Each row of a before or after table is a point. One or more steps were done to the points. Then noise was added and the rows were shuffled. The steps act on columns, c1 being the first. Name the steps. A step turns or swaps two columns, mirrors them in a line or flattens them onto one, adds a multiple of one to another, or multiplies or shifts one. Angles are multiples of 10 degrees, from the lower column toward the higher: turns from -170 to 170, lines from 10 to 170 but not 90. Use the fewest steps. Two steps may share a column if one is a turn and the other turns, adds or multiplies; they go together, in the order done. Otherwise the lowest column goes first.

Before:
[[-21  31  32]
 [-36  17   7]
 [ -7  -2  33]
 [ 40  22  32]
 [ 15  46  45]
 [-16 -60 -44]
 [ -6 -28   9]
 [-12  23  27]
 [-27  18  10]
 [ -5  16 -31]]
After (10 x 3):
[[ -6  -8  33]
 [-46  17 -31]
 [ -4  47   4]
 [ 13  34  17]
 [-41  52 -18]
 [ 21  -5 -19]
 [  4  24 -28]
 [ 49 -59  13]
 [ 11  34  20]
 [ -4  35  -5]]
Steps: turn c1 and c2 by 140 degrees; turn c2 and c3 by -140 degrees

Before, 8 rows:
[[ -1  24  -9 -14 -10   8]
 [ -6  22  -9   0 -20  -9]
 [  3  26 -10   0   2  -2]
 [ 18 -15  -5 -11 -14   9]
 [ -8  21  25 -12  -9  48]
 [ 37  18  -7   7 -12 -13]
 [ 11 -40   2   3  -8   0]
 [ -3  14   2 -19  -8 -12]]
After (8 x 6):
[[ 18  40   4   4  -8  14]
 [ -8 -25 -19   1 -21  -1]
 [ 59 -20 -13   7 -11   6]
 [-14  -3  50 -11  -8 -54]
 [  4 -25 -19   0   1  -6]
 [ -3 -22 -18 -13 -12 -14]
 [ 29  16 -10 -12 -13  -2]
 [ -5 -15   3 -19  -9   6]]
Steps: multiply c1 by 1.6; turn c2 and c6 by -160 degrees; multiply c3 by 2

Before, 14 rows:
[[  7  -5   5   9  13 -27 -16   7  27]
 [  2  -6   7 -47  24   9   1   9 -27]
 [-20 -26  24 -46  24 -27  11   8  -6]
 [ 16  12  15 -13 -12  -7  21 -26   5]
 [-26  16  24 -34 -17  13  34 -14  20]
 [ 17   2 -34  15  19 -25 -34   9  10]
 [ 35 -23   8   5 -31 -17  -7  19  28]
 [ 12  26   8  -6 -10   8  16  30 -25]
 [ 23   8 -19   2  -2  23  28  24  -8]
 [ 15  23  18 -29  33 -26   1   5  28]
 [-19  -9  11 -40  -5 -25   2  12  -1]
 [ 13  37  11 -19  29  38 -30  23 -34]
 [  3 -10  -7 -17  29  18  29   0 -30]
 [ -2  21  11  18  16  29  13 -28 -16]]
After:
[[-23   9   7 -31  38  12  33  30 -16]
 [ -1 -28 -26  20  36  30  11  25   8]
 [-22  -4  15 -45 -55 -26  10  15  10]
 [ 17 -50  14 -21  60  37 -32  -6  40]
 [ 36  46  31   5 -26 -13  -6  -7 -21]
 [  3 -22   0 -50 -18   4   7   0  30]
 [-15  10  12 -43 -19 -25   1   7  13]
 [ 21  -6  11   2  14  21  28 -32  10]
 [ 21   3 -13 -11  30  -6  19  22 -10]
 [ 17 -48  20 -27  32 -26   1  16 -21]
 [ 11  -7  21  -7  50   8  16 -10  27]
 [ 10  -7  22  10  -9 -26 -13   5 -23]
 [ -3 -18  -7 -18 -30  20  30  -5  30]
 [ 16 -21  -8  14  -1 -26 -34 -31 -11]]
Steps: multiply c2 by 2; turn c2 and c5 by 110 degrees; turn c3 and c8 by 120 degrees; turn c3 and c9 by -160 degrees
